Each row is a point. Each copy is the shape, with its points in the same order, turned, moved and blurred by noise. Say if it was mirrored as well.

Shape (9 x 3):
0: -0.75 -1.40  1.23
1:  1.57  2.73  0.94
2:  0.35  1.37  1.41
3:  3.42  2.11 -1.61
4:  0.04 -0.51 -2.31
5:  0.61  1.74  0.34
6: -1.52 -1.19 -1.61
7:  1.65  2.78 -2.02
8: -0.06  2.79  0.15
Copy 1 (9 x 3):
0: -0.35  1.92  1.01
1:  1.82 -2.13  2.27
2:  1.51 -0.20  1.81
3: -0.75 -4.19  1.50
4: -1.44 -0.99 -1.20
5:  1.14 -1.30  1.07
6: -0.87  0.55 -1.84
7:  0.67 -3.76  0.39
8:  2.15 -1.47  0.68
Copy 1 is: only turned
Copy 2 (9 x 3):
0:  1.57 -0.85  1.40
1:  0.44  1.28 -2.89
2:  1.29  0.80 -0.84
3: -2.05 -0.64 -2.84
4: -2.19 -0.64  1.10
5:  0.12  1.02 -0.78
6: -1.25 -0.25  2.48
7: -2.39  0.96 -1.87
8: -0.05  2.49 -1.04
Copy 2 is: only turned

Shape (10 x 4):
0:  1.54  0.44 -1.95  0.45
1:  2.61  2.61 -0.08  0.09
2:  1.92 -0.81  1.89 -1.78
3: -0.64  0.41  0.96 -1.14
4: -0.97  0.10 -1.47  0.42
5:  0.50 -1.78  0.90  1.43
6:  0.23 -0.01  1.21  1.42
7: -0.90  0.94  1.26  2.68
8:  1.29 -3.09 -1.60 -4.47
9:  0.49 -0.72  0.53  1.85
Copy 1 (10 x 4):
0: -2.97  0.54 -0.21  0.55
1: -3.22 -1.68 -0.98  2.41
2:  0.83  0.10 -0.13  3.30
3:  0.64 -0.83 -1.36  0.77
4: -1.20  0.13 -0.78 -1.20
5:  0.14 -0.34  1.98  0.43
6: -0.43 -1.71  0.87  0.30
7: -0.71 -2.97  1.03 -0.88
8:  0.77  4.78 -1.60  2.40
9: -0.72 -0.88  1.62  0.30
Copy 1 is: mirrored
Copy 2 (10 x 4):
0:  0.39  0.83  2.34  0.59
1:  0.90 -0.16  1.79  3.38
2:  2.54 -2.77  0.22  0.63
3:  1.72 -0.17 -1.32  0.60
4:  0.20  1.56  0.14 -0.41
5: -0.73 -1.79  0.21 -0.88
6: -0.69 -1.14 -0.38  0.73
7: -2.01 -0.22 -1.31  1.19
8:  5.17 -0.82  1.89 -2.74
9: -1.14 -0.99  0.29  0.01
Copy 2 is: mirrored
Copy 3 (10 x 4):
0:  0.44 -3.28  1.04  1.73
1:  2.24 -2.71 -1.38  2.19
2:  1.21 -2.93 -1.50 -2.13
3: -0.24 -0.79 -0.92 -0.56
4: -0.92 -1.17  1.37  0.97
5:  1.56 -1.44  1.97 -1.52
6:  1.77 -0.60  0.88 -0.40
7:  1.99  0.94  1.38  0.66
8: -2.91 -5.49 -0.53 -2.56
9:  1.71 -1.19  1.72 -0.34
Copy 3 is: only turned
